Each row of a before or after table is a point. The points were changed in one or more steps. Then noise was added and the rows were shuffled. The steps act on how far a point lies along the listed directions, d1 being the first. Name the steps. A step turns or swaps two directions, mirrors them in a line or flattens them onto one, adds a multiple of one to another, or multiplies one. Angles are multiples of 10 degrees, from the lower direction toward the higher: turns from -170 to 170, lines from 10 to 170 but not 90. Use the fewest steps. Two steps may share a direction if one is a turn and the other turns, adds or multiplies; they go together, in the order done. Otherwise the lowest direction goes first.

Directions:
(1): [ 5.6 -2.5]
(2): [-2.5 -5.6]
Before, 12 rows:
[[ 0.6  1.9]
 [-2.1 -4.6]
 [ 1.3  8.4]
 [ 0.2 -4.0]
 [-2.7  3.9]
 [ 6.6  0.6]
 [ 1.2 -1.8]
 [ 0.4 12.1]
 [ 5.7 -3.8]
 [-0.2  0.0]
 [-0.2  2.4]
 [ 6.4  2.0]]
After (12 x 2):
[[ 0.0  0.0]
 [-5.7 -3.2]
 [-1.5  1.6]
 [-1.9 -6.7]
 [ 0.3 -2.1]
 [-6.1  5.5]
 [-5.8 -4.1]
 [ 4.7 -2.2]
 [-8.0  8.7]
 [ 3.0 -3.0]
 [-0.9  4.9]
 [-1.6  1.5]]
Steps: swap d1 and d2

Directions:
(1): [-1.4 -6.1  3.2 -7.0  1.7 -3.4]
(2): [ 1.4  2.2 -3.2 -2.2  9.5  1.4]
(3): [ 2.2  4.1  8.4  2.1  2.5 -3.3]
Before, 9 rows:
[[  2.7   6.3   3.8   2.4   1.9  -4.0]
 [ -3.9  -5.4  -2.4   1.0 -10.8   1.6]
 [ -0.3  -2.8   2.0  -1.1   1.6  -1.1]
 [ -2.3   3.4   7.1   2.2   3.9  -2.2]
 [  1.0  -1.0  -0.5   2.7  -7.5  -1.3]
 [  1.6   7.9   0.7   3.5   5.9  -1.2]
 [ -5.3  -8.2  -3.8  -8.7  -1.9   4.1]
 [ -4.1  -5.6  -8.8  -3.0  -6.0   4.3]
 [  2.2  -0.8   0.2   4.5   3.7  -0.9]]
After, 9 rows:
[[ -4.5  -2.0  -3.7  -3.4   6.2   1.4]
 [ -1.2   6.4   0.4   7.6  -7.9   6.4]
 [ -2.3  -4.1   3.8   2.2 -10.3  -1.0]
 [ -0.5  -1.0  -2.4   2.4   0.0   2.6]
 [  1.7  -3.2  -0.8   2.1   4.9  -1.5]
 [  0.0  -0.9  -4.4  -6.1   5.5  -2.6]
 [ -0.3  -5.0   1.5  -1.4  -6.0  -2.5]
 [  0.7   1.6   0.0  -5.1   9.1  -2.5]
 [ -0.7   4.6   6.4   7.5  -9.3  -0.4]]
Steps: turn d2 and d3 by -40 degrees; turn d1 and d3 by -140 degrees

Directions:
(1): [ 4.0  4.7  3.3  0.9  0.1 -4.9 -0.5 -3.3 -3.5 -1.9  6.4 -9.2]
(2): [-3.4  4.6 -2.1  1.9  1.4  6.2 -2.4 -3.8  9.0  1.1  6.5 -0.6]
(3): [-1.7  6.8 -2.9 -4.3 -0.6 -6.4  1.0  2.2  3.2  8.8 -3.5 -1.7]
(4): [-2.1  5.3  1.2  3.0 -6.9 -0.5  4.6  8.7  0.8 -4.8  3.2  2.2]
(5): [10.3 -2.6  0.4  4.8 -6.0 -1.1 -1.6 -0.4  3.9  5.1  1.3  2.8]
Before:
[[ -3.2  -4.2  -1.2   1.5   1.3   3.3  -0.9   0.5  -2.1  -3.5  -1.3   0.9]
 [  8.9  -9.1   4.6  -2.1  -2.3 -11.3   3.2   6.9 -13.8  -1.8  -9.7  -0.5]
 [ -3.4   3.0  -0.5   5.4  -8.8   2.5   5.1   7.6   7.5  -1.7   1.9  11.1]
 [  2.9   0.5   0.5   1.8  -1.2   1.0  -1.1  -4.4   5.0   3.0   2.2   2.1]
 [ -3.7  -2.1   2.0   3.0   3.2   3.6  -3.5  -1.7   2.2  -1.9   0.5   2.7]
 [ -2.8  -3.1  -0.6  -0.7  -2.6  -0.2   1.5   6.6  -3.5  -5.0  -3.7   3.2]
 [  2.1  -2.5   4.5   2.8  -4.2  -3.1   2.7   4.2  -5.5  -4.0   0.8   1.2]
 [ -1.1   0.1   0.4   1.9  -4.1   1.6   0.1  -1.2  -0.2  -3.2   2.8  -3.1]
 [ -0.8  -3.1  -2.0  -0.1   2.3   8.7   1.9  -4.9  -0.2   0.9   1.6   2.9]
 [  6.0  -5.6   0.3  -6.5   1.5 -10.1   2.8   6.7 -13.1   1.9 -12.9   0.2]
 [ -1.1  -0.2  -0.8   4.9  -0.9   5.8  -2.1   0.7   4.0  -4.0   1.3   0.7]
 [ -2.2   7.9  -0.6   1.6  -9.6  -3.3   5.9   6.6   7.0  -0.7   4.0  -2.3]
 [ -1.9   7.3  -3.2  -0.8  -2.0  -3.9   4.9   8.2   3.3   0.2   3.0   0.3]]
After (13 x 12):
[[ -5.3  11.2  -5.8  -2.8   2.9   0.4  -3.0  -1.0  17.7  12.1   3.3  -2.7]
 [  5.3  -6.0   2.2   0.0   3.8   0.1  -2.8 -11.3  -0.9  -2.7   2.9  -8.3]
 [ -4.0  13.9  -5.8  -0.3   1.7   6.5  -1.3   1.0  15.8   6.9   6.4  -0.6]
 [  4.4  -2.4  -1.2   0.5   5.7   1.6  -1.8  -6.2  -0.7  -2.6   7.0  -4.7]
 [  1.6  -3.5   2.5   1.3  -2.2  -1.0   2.0  -0.3  -1.0  -1.9  -0.6   3.0]
 [ -1.4   2.0  -1.4   0.0  -1.8  -4.3   0.8   3.6  -1.2   1.1  -1.4  -1.6]
 [  3.1  -0.6   1.0   0.7  -1.1  -3.7  -0.9   1.3  -5.7  -2.6  -3.8  -3.5]
 [ -0.2   3.2  -0.1  -2.0   2.3  -4.0  -1.2  -3.6   2.3   7.7   0.5  -2.8]
 [  1.3   1.2   0.0  -0.5  -4.1  -0.8   7.3   4.2  -6.7   0.0  -1.0   1.9]
 [  0.4  -3.7  -0.9  -1.4  -1.8  -1.1   0.1  -2.1  -2.2   1.8  -3.9  -3.1]
 [  6.2   3.3   6.0   1.2   0.3  -8.2   0.4  -7.0  -6.4  -2.7   6.3  -7.9]
 [ -0.4   6.7  -1.7  -1.5  -0.2  -4.6  -2.6   0.2   2.0   1.1   3.2  -6.8]
 [ -1.0   0.1   3.4   1.5  -1.0  -4.3   0.0   4.6  -3.9  -1.3  -1.8   0.7]]
Steps: turn d1 and d4 by -130 degrees; turn d2 and d3 by -140 degrees; multiply d5 by 0.4

Directions:
(1): [ 6.5 -1.3 -5.9 -1.2  5.3 -3.2  2.4  0.7 -3.3 -4.9  2.2 -1.1  2.5 -3.2
 -9.0 -7.2 -6.6 -3.0  0.6 -2.9]
(2): [-6.6  6.3 -0.7 -1.3  4.2 -4.1 -4.4  3.3 -2.2 -1.7  8.1 -4.6 -6.8  1.4
 -1.0  1.7  2.0  2.5 -0.2 -8.4]
(3): [ 4.6 -1.1  6.9 -0.3  2.3  3.1 -0.8  0.2  7.6  1.4  0.4  7.9 -2.9  0.5
 -6.2 -3.8  2.4  8.1 -2.3 -5.5]
(4): [-4.3 -5.7 -5.5  2.9  1.3  0.6 -2.6  1.2  3.5 -8.1 -0.9 -0.4 -0.6  6.7
 -6.5 -0.2  8.9 -1.0 -1.3  5.4]
Before (9 x 20):
[[ -4.2  -2.8  -9.2   1.9  -1.2  -0.2   2.4  -2.2  -8.5  -6.1  -3.7  -5.1
    6.1  -1.3   5.4   1.6   0.2 -11.1   2.0  10.1]
 [ -3.8  -1.0  -6.6   1.4  -2.2  -0.2  -2.7  -1.3  -4.8  -1.6  -1.2  -5.3
    2.4   0.7   4.5   3.7   1.1  -5.8   2.4   2.4]
 [  6.8  -0.9   1.2  -0.4  -5.1   5.3   3.4  -3.0  -1.8   3.9  -8.8   3.1
    5.8  -2.0   1.6   0.9  -5.6  -1.3  -1.9   7.7]
 [ -7.7  -2.5  -7.5   1.8  -3.1  -1.5  -1.2  -0.2  -0.1  -4.9  -4.0  -5.4
    1.3   7.0   6.6   6.0   6.0  -4.8   1.1   9.6]
 [ -7.7  -2.5  -4.8   3.7  -4.4   1.0  -0.4   0.4   1.8  -5.0  -1.9  -3.9
    0.5   2.3   2.6   3.1   8.9  -1.8  -1.0   7.6]
 [  4.6  -2.9   1.8   0.5   1.7   1.4   0.5  -3.6   3.9   1.3  -2.8   3.4
    0.7  -3.2  -1.4  -2.5  -1.5   1.6  -1.6   3.0]
 [ -1.6  -0.1   0.1   1.8   0.8  -1.6   0.5   1.6  -1.3   1.6   2.3   0.0
   -0.7  -0.2   2.7   4.2  -0.6  -1.2  -0.9  -1.4]
 [ -4.2   2.8  -3.8  -1.6   3.7  -5.6  -1.8   2.2  -5.0  -5.4   5.3  -8.5
   -1.3   1.4  -4.3  -1.2  -3.4  -5.6   2.4  -2.5]
 [ -3.1  -1.1   0.6  -1.4  -0.8  -0.3  -1.6  -0.3  -2.0  -1.3   3.3  -0.3
   -0.3   2.0  -1.8  -0.1   4.2   0.7   1.3   1.6]]
After, 9 rows:
[[-13.8   8.6 -11.3  -1.4   8.0  -8.7  -4.7   4.6 -13.4 -10.2  11.8 -14.1
   -6.1   0.1   1.8   2.7   1.2  -7.4   2.0  -6.6]
 [ -2.4  -1.2   2.2  -1.2  -1.8   0.5  -1.2  -0.1  -1.5  -0.3   2.1  -0.4
    0.3   1.8   0.0   1.0   4.0   0.6   1.4   1.8]
 [-10.6   3.7  -8.4  -0.2   1.5  -5.6  -3.5   2.6  -3.6  -6.4   3.6  -9.3
   -4.4   6.3   4.9   4.9   5.1  -2.7   0.5   0.5]
 [ -7.8  -0.1  -4.9   2.0  -1.7  -1.1  -0.8   1.2  -0.1  -4.8   1.8  -5.7
   -1.6   0.3   1.9   2.9   6.7  -1.5  -0.5   3.1]
 [ -9.3   5.4  -7.0   0.3   1.5  -4.3  -6.9   1.3  -7.3  -2.7   6.2  -9.8
   -4.2   1.6   3.9   4.9   2.8  -3.3   3.0  -6.3]
 [ -2.0   0.3   0.5   1.8   0.3  -1.4   0.1   1.9  -1.4   1.7   2.5   0.3
   -0.9   0.2   3.2   5.0   0.7  -0.8  -0.6  -1.4]
 [  7.8  -5.0   0.3   0.6   2.2   1.8   1.8  -3.9   3.5  -0.1  -3.9   4.2
    3.1  -4.5  -3.8  -4.8  -3.9   0.5  -1.0   4.3]
 [-12.9   9.0  -0.1  -2.1   4.2  -7.2  -6.8   5.0  -5.8  -4.0  11.2 -12.2
   -8.3   3.9   0.8   5.0   2.3  -1.2   2.1  -8.3]
 [  8.0  -0.2  -3.6  -1.2  -0.4   1.8   3.7  -0.4  -5.2  -1.2  -4.3   0.2
    4.7  -3.7  -5.3  -3.1  -8.1  -2.0  -2.2   2.8]]
Steps: turn d1 and d2 by 50 degrees; add -1.5 times d3 to d2; multiply d4 by 0.7
